Each row is a point. To make a cloud, some directions were put in groups of two or more. Within a group, all points are equally far from the middle, so they leave a hole (a ring in 2 directions, a hollow ball in 3). The other directions are filled evenly. Then the cloud was stretched, turned, moved and blurred a little. Count the holes, and give their numbers of directions, smallest first.
(in the rows, 128 means zero)

Cloud (14 x 2)
[[ 96 159]
 [165 139]
 [ 87 140]
 [165 137]
 [136  99]
 [ 88 124]
 [160 118]
 [100 163]
 [100 163]
 [157 158]
 [142 102]
 [157 114]
 [ 87 143]
 [161 119]]
Holes: 1 (2)

Cloud (20 x 3)
[[120  83  84]
 [128  76 157]
 [132 122 103]
 [147 115  99]
 [105 107 142]
 [ 88  94 132]
 [185 111 127]
 [ 44 127 128]
 [157 135 112]
 [147 149 147]
 [208 139 126]
 [113 105  87]
 [151 134 160]
 [138 118 103]
 [105 125 126]
 [144 141 135]
 [104 167 141]
 [100 112 134]
 [130 149  80]
 [124 124 112]]
Holes: 0

Cloud (26 x 4)
[[152 166  84 147]
 [164 112 147 121]
 [110 152 178 139]
 [108 117 147 136]
 [114  66 122 151]
 [142 160 161 159]
 [182 160 150 110]
 [169 130  86 123]
 [124 126 148 120]
 [176 133 133 145]
 [171 106 163 114]
 [118  85 103 114]
 [160  97 113  94]
 [144 165 125 120]
 [121 101 107  98]
 [111 103  95 105]
 [169  99  94 148]
 [140 150 155 127]
 [149 109 126 118]
 [202 114 149 145]
 [179 116  87 149]
 [173 111 127 173]
 [135 106 138  72]
 [155 128  86 147]
 [171  96 151 130]
 [125 121 142 145]]
Holes: 0

Cloud (30 x 4)
[[135 106  79 109]
 [132 135 155 165]
 [146  95 146 112]
 [169 104 146  97]
 [150 152 129 140]
 [180 123  99 102]
 [156 118  86  86]
 [140 137 110 136]
 [158 128 144 122]
 [141 148 160 159]
 [152 133  83 116]
 [108 128 145 132]
 [138  68 128 141]
 [144  75  84 102]
 [142 109  57 112]
 [112 137 186 134]
 [114 100 101 102]
 [152 124 138 154]
 [144 168 105  92]
 [113 114 155 167]
 [111 105 141 146]
 [137 140  92 114]
 [160 161 154 116]
 [114 123 140 140]
 [111 103 116  83]
 [148 147  75 104]
 [174 115 169  91]
 [159  94  62 105]
 [181  89 118 151]
 [142 117  98 157]]
Holes: 0

Cloud (53 x 6)
[[ 95 165 144 107 101 104]
 [130  98 168 122 103 144]
 [115 107 141  83 155 129]
 [129 132 138 123 167 180]
 [181 119 147  99 139 133]
 [165 142 161 139 133  90]
 [101 167 125 111 117 103]
 [105  90  92 147 144  79]
 [104 175 147 112 106 106]
 [ 96 168 131 117 114 108]
 [122  90 118 106 167  75]
 [ 89 109 121 122 132 170]
 [ 96 142 135 124 169 103]
 [115 110 131 172 163  89]
 [128 188 157 124 111 136]
 [100 104 144 128  79 131]
 [137 117 137  95 133  59]
 [151 189 167 106 117 150]
 [163 145 132 121 190 129]
 [128  88 104 108 167 132]
 [136 163 159 111 173 112]
 [129 132 151 142  92 176]
 [100 137 119  91 105 120]
 [146 184 166  94 135 104]
 [ 76  81 115 158 119 123]
 [131 106 142 112 121  60]
 [118 112 110 109 154 165]
 [ 73 124 132 138 149 109]
 [146 185 175 111 117 146]
 [155 155 155 110 179 145]
 [149 132 148 124 132  59]
 [113 122 134 155 117 187]
 [108 114  96 102 128 124]
 [101 109 140  89 156 113]
 [ 84 108 164 111 132 109]
 [ 96  84 112 160 152  79]
 [181 132 139  99 122 138]
 [101  98 109 167 148  79]
 [140  77 149 135 144 138]
 [126 163 174 140 105 108]
 [132 158 143 124 182 124]
 [ 94 136 131 173 137 115]
 [132 120 131 165 113 171]
 [110  93 117 134  91 107]
 [146 142 137 100 127  58]
 [130 128 165 139 159 172]
 [158 143 114 130 180 145]
 [ 94 131 140 168 154 114]
 [ 92 131 171 101 119  98]
 [ 90 157 131 149 132 121]
 [112 109  95 104 133 132]
 [168 150 154  79 128 154]
 [116 115  95 122 122  80]]
Holes: 3 (2, 2, 2)

Cloud (46 x 6)
[[145 126 122 155 139 100]
 [113  66 135  78 140 112]
 [139  82 125  90 105  84]
 [135 125 129 125 183 125]
 [153 107 110  88  88 104]
 [138 151 136 109 143 131]
 [131  96 137 138  87 102]
 [121  63 116  85 144 141]
 [138 132 140 115 176 137]
 [117  88 102 131 107  82]
 [163  72 137 117 165 118]
 [ 91  93 135  84 129 137]
 [147  73  81 117 150 128]
 [124  87 166  93 136 100]
 [143  57 118 105 140 154]
 [123  87 156  97 168 102]
 [149 126 136 162 145 125]
 [ 90  94 104  82 127 113]
 [157  95 129 121 180 113]
 [103 114 102 120  81 128]
 [133 111  68 127 109 126]
 [131 112 128  80  90 102]
 [105  91 119  89 139 158]
 [123 129 102  82 155 113]
 [148  71 120  76 151 132]
 [123 109 180 128 129 110]
 [159  95  90 146 144 121]
 [123 118 160 134 136 163]
 [159  73 129  91 140  95]
 [121  86  97  99 162  94]
 [148  81 161 105 113 106]
 [142  55 104 121 144 141]
 [ 99 128 111 106 151  96]
 [149 115 147 104 100 152]
 [161  86  96 126 109  95]
 [106  72  92 110 147 132]
 [118  60 122 135 156 108]
 [122 112  94  72 103 101]
 [177 118 132 127 120 130]
 [ 93 119 110 138 141  96]
 [ 98 144 119 113 133 136]
 [110 138 151 100 153 129]
 [146  96  95 153 121 103]
 [110  89  77  94 137 133]
 [100  95 152 113 167  97]
 [ 90  82 137 144 134 137]]
Holes: 1 (6)

Cloud (86 x 8)
[[159 100 106 142 113 157 162  72]
 [143 107 133 121 175 182 150 132]
 [128  81 108 150 153 134 103 161]
 [139 156 136 162 153 199 143  92]
 [107  93  93 158 147 125 134 116]
 [122  95  60 150 180 137 126 127]
 [ 83 126 103 108 151 143  89  91]
 [185 146 141 158 116 153 177 119]
 [111  92  88 134 124  77 104 123]
 [155  89 156 133 147 135 166 109]
 [105 152 100 144 166 160 139  88]
 [153  99 139 105  98  97 128 164]
 [129  93 156 164 113 155 153  79]
 [129 180 130 121  90 152 133 110]
 [ 77 138 119 144 152 174 140 143]
 [ 83  99 122 168 172 148 131 113]
 [ 92  86 122 158 155 135 156  96]
 [160 141  83 158 140 157 155  82]
 [152 188 121 160 157 174 137 100]
 [170 150 112 153 189 148 134  91]
 [146 113 173 126 137  96 141 127]
 [110 111 102 123  90  95 127 178]
 [151  99 106 106  86 139 140 105]
 [166 124 131 123 176 166 163  91]
 [131 150 171 156 145 117 106 176]
 [126 103 110 104 114 126 114  94]
 [105 144  94 157 132 138 128 159]
 [139 116 162 133 129 144 105 168]
 [143  85 123 120 128  99 104 173]
 [131 130 119 125 174 131 166 154]
 [109 121 117 162 167 142 148 162]
 [104 101 131 171 133 147 108  82]
 [164  88 154 134 140 124 163 112]
 [ 90 113 102  99 129 132 139 125]
 [ 98 152  87 143 132 165  95 115]
 [ 94 133 119 140 153 171 155  73]
 [111 116 131 173  80 134 114 126]
 [119 126 180 139 148  87 107 127]
 [152 104 163 163 121 145 161  99]
 [112 102 131 105 143  73 114 135]
 [ 98 136 171 121 134 136 151 152]
 [153  90  99 155 156 120 111 127]
 [ 88 102 161 115  91  99 127 101]
 [120 159 118 134 171 129 124 168]
 [183 133 136 156 115 134 103 143]
 [175 122 143 121 142 162 149 115]
 [110 141 157 151 156 142 141 172]
 [163 117 150 142 134 122 104 116]
 [101 134 157 106 119 125 127 134]
 [152 164 111 155 149 205 149 127]
 [120  77  62 135 166 134 143 122]
 [142 142 135  99 168 159 135 140]
 [133 107  63 132 126 154 140 139]
 [112 110 102 165 146 164 122 144]
 [ 98 119 149 186 117 152 115  79]
 [ 82 106 111 128 141  83  81 132]
 [106 152 139 137 156 169 160  71]
 [123 146 123 138 105  78 113  99]
 [127 131 100 121 102  79 118 187]
 [105 111 113 150 149 198 144 143]
 [131 156 148 185 157 163 117 112]
 [116 135 126  83 131 144 139  78]
 [ 93  69 114 142 117 140 121 166]
 [114 113 110 133 106  87  80 162]
 [108 163 146 190 120 121 121 137]
 [ 88  88 133 140 114 122 105  77]
 [130 132 159 124 121 113  84  79]
 [136 164 158 133 121 116 135 134]
 [130 131 140 100  81 137 136  64]
 [ 99 121  91 148 160 166 115  60]
 [168 188 115 128 122 133 147 145]
 [133  92 104  77 114 104 148 146]
 [128  70 124 119 158 141 119  99]
 [108 172 131 124 123 143 115 127]
 [ 90  93 158 105 123  88 120 107]
 [154 135 103 128  91  75  96 147]
 [177 134 121 153 178 138 126  92]
 [109 119 126 179 127 140 121  77]
 [132 145 156 109 125 135 121 155]
 [158 186 152 128 140 171 152  83]
 [149  77 105 125  93 117 135 150]
 [112 109  77 164 177 135 117 108]
 [134 150 158 114 171 195 165  78]
 [181 134 147 159 116 161 138 108]
 [121 156 118 144 102 125  83  63]
 [121 107 121  98 139  92 111 134]]
Holes: 1 (3)

Cloud (89 x 9)
[[157 174 133  92 130 110 169 137 134]
 [115 188 159  93 124 107 163 127 134]
 [ 93 119 134 129 108  92 137 140 117]
 [108 104  96 149 122  96 132 134 109]
 [110 171 123  99 124 139  87 111  87]
 [108 205 121  83 116 126 115 102 108]
 [135 194 107  78 121 156  91 125  93]
 [129 175 142 107 134 137  66 128 110]
 [150 166 157  99 110 147 160 157 120]
 [159 130 101  72 148 148 153 132  94]
 [132 122 101 110 104 125  93 179 135]
 [151 187 108 133  99 121 144 120 118]
 [135 131 143  77  99 114 137 117 172]
 [139 153  97  99 111 157  70 169 108]
 [140 189 136 103 128 119  62 124  94]
 [112 133  71 136 132 158  68 142 111]
 [152 107 124 142 131 118 159 118  89]
 [162 106 106 148 128 166 117 109 125]
 [139 119  97  86 155 152 108 140 136]
 [123 123 147 131 129 176 122 153 101]
 [128 163  94  80 137 133 140 102 111]
 [134 199  92  75 112 128 120 144  95]
 [120 198 157  70 109 120 131 154 110]
 [142 122 119  54 137 110 153 120 157]
 [107 174 148  96  87  85 109 123 108]
 [118 157 146  76  89 115 173 127 166]
 [137 120 121  63 130  84 193 116  94]
 [135 119 121 120 140 107 176 109  96]
 [115 158 122 150 103 162  66 157 101]
 [121  98 122 108 164 141 153 156 110]
 [120 164 133 102  94 166  94 119  82]
 [108 178 137  62 128  99 132 107 101]
 [ 92 128 114 108  96 133 135 106 144]
 [141 201 139 121  87 156  85 144 108]
 [145 165 150  97  90  87 115 111  96]
 [131 158 141 101 106  82 114 105  90]
 [148 117 107  75  80 137 127 118 103]
 [103 164 118  97 147 108 108 152 161]
 [132 109  69 128 135 140  72 127 126]
 [144  93 158  99 117 117 138 147 145]
 [105 188 122  92 111 103 152 103  99]
 [158 138 103 127 162 123 149 155 113]
 [172  94  71 152 145 130 133 137 119]
 [121 117 103  77 122 139 121 151 167]
 [141  76 105 109 116 117 143 159  96]
 [123 136 142 103 109 127  96 172 119]
 [143 138  89  80 145 141  94 162 114]
 [136  97 118 145 142 154 128 145 170]
 [124 132  93 100 117  86 105 147  88]
 [115 150  82 116 123 172  81 156 105]
 [143  92  56 134 122 117 104 131 139]
 [165 149 143  98 103 135  82 136 117]
 [132 139 116 131 138 154 179 133 130]
 [181 142 110 104 147 137 156 138 120]
 [147 183 120  76 105 114 167 103  90]
 [ 90 134 131 123 145 130 156 141 116]
 [130 147 146  66 101 134 116 100 143]
 [142 112 103 116 134  92 144 175 117]
 [111 113 103  66 128 151 126 163 116]
 [136 125 126 110 154 132 162 118 162]
 [148 143 125 162 116 172  55 142 117]
 [108 222 114  91  96 123 100 124 110]
 [115 155 120  74 113  84 130 148  87]
 [160 133  96 126 139 142 121  96 131]
 [136 133 122 110  98 154 126  82 122]
 [167  79 134 110 130 105 154 141 121]
 [152 129  96  77 145 140 155 158 153]
 [141 134 110 149 144  96 131 131  89]
 [119 171 122 132  89 112 109 168 129]
 [172 117  95  82 102 131 125 147 110]
 [118 165 148  55  72 102 167 120 136]
 [ 98 163 133  89 121 127 153 147 166]
 [138  88  87 140 112  96 139 146 159]
 [180  93 128 115 107 143 142 142 147]
 [130 139  94  80 145 127 185 138 101]
 [135 113  94 178 126 146 108 137 169]
 [142 127  95 132 141  83 158 150 152]
 [106 129 115 113 157 143  93 151 131]
 [155 196 160 107 105 118 112 126  95]
 [115 133 137  78 121  81 158 150  93]
 [119 192 135  42 101 138 142 129  82]
 [164  86  75 106 129 123 170 125 134]
 [147 115 129 113 104 166 107 168 109]
 [135 124  85  95 144 166 155 146 151]
 [134 142 131  85  77 105 120 150 119]
 [136 165 131  64 150 149 156 121 105]
 [112 100 107 134 105 152 121 110 139]
 [142 138 131 161 117 138  93 156  82]
 [116 102  91  97 138 115 139 177 131]]
Holes: 1 (8)
